Every row gives one point. Examples show where two turns around zero, p and q, send a point. Where does a point land after both, in the order given? Backwards means that the second turn is done in reverse. Each puzzle has new turns, and all numbers are rounded.

Turn p:
[-0.15, -0.01] -> [0.06, 0.14]
[-0.08,  0.74] -> [ 0.69, -0.28]
[0.17, 0.11] -> [ 0.02, -0.20]
[ 0.08, -0.32] -> [-0.32,  0.08]
[-0.02, -0.52] -> [-0.45,  0.26]
Turn q:
[-0.34,  0.00] -> [ 0.16, -0.30]
[0.57, 0.23] -> [-0.48,  0.39]
[-0.22, -0.23] -> [ 0.31, -0.08]
Where do these land?
q, then p backwards: [-0.05,  0.03] -> [0.05, 0.03]
q, then p: [0.52, 0.04] -> [0.52, 0.05]
q, then p: [-0.61, -0.28] -> [-0.61, -0.29]
p, then q: [0.14, 0.21] -> [0.14, 0.21]

Turn p:
[-0.12, -0.52, -0.40, -0.41] -> [-0.56, -0.08, -0.17,  0.52]
[0.25, 0.16, 0.45, 0.10] -> [ 0.39,  0.05,  0.37, -0.10]
[ 0.54,  0.16, -0.42,  0.17] -> [ 0.48, -0.20, -0.44,  0.25]
[-0.44,  0.03,  0.18,  0.43] -> [-0.10,  0.44, -0.03, -0.46]
[-0.19,  0.34,  0.14,  0.32] -> [ 0.16,  0.11, -0.03, -0.49]
[ 0.37, -0.29, -0.07, -0.48] -> [-0.06, -0.28,  0.16,  0.59]
[-0.40,  0.13,  0.13, -0.12] -> [-0.29, -0.05,  0.14, -0.32]
Turn q:
[-0.09,  0.29, -0.36,  0.38] -> [-0.17,  0.14,  0.19,  0.53]
[0.01, 0.27, 0.25, 0.00] -> [-0.08, -0.07,  0.32, -0.14]
[ 0.09, -0.58,  0.56, -0.30] -> [ 0.50, -0.06, -0.24, -0.66]
[ 0.39, -0.18, -0.50, -0.08] -> [-0.29,  0.35, -0.47,  0.10]
[-0.22,  0.31,  0.41,  0.31] -> [ 0.19, -0.10,  0.60,  0.03]
[-0.18, -0.10, -0.37, -0.32] -> [-0.16, -0.26, -0.40,  0.15]
Where do these land?
p, then q: [ 0.14, -0.35, -0.48, -0.70] -> [ 0.70,  0.13, -0.05,  0.59]
p, then q: [0.26, 0.35, 0.33, 0.46] -> [-0.43,  0.26, -0.03, -0.50]
q, then p backwards: [-0.28, -0.02, -0.36, -0.10] -> [ 0.16, -0.10, -0.36, -0.22]
q, then p backwards: [-0.28,  0.19,  0.30,  0.05] -> [ 0.16,  0.20,  0.28, -0.26]
q, then p: [ 0.16, -0.18,  0.21,  0.29] -> [ 0.32, -0.27,  0.12, -0.05]
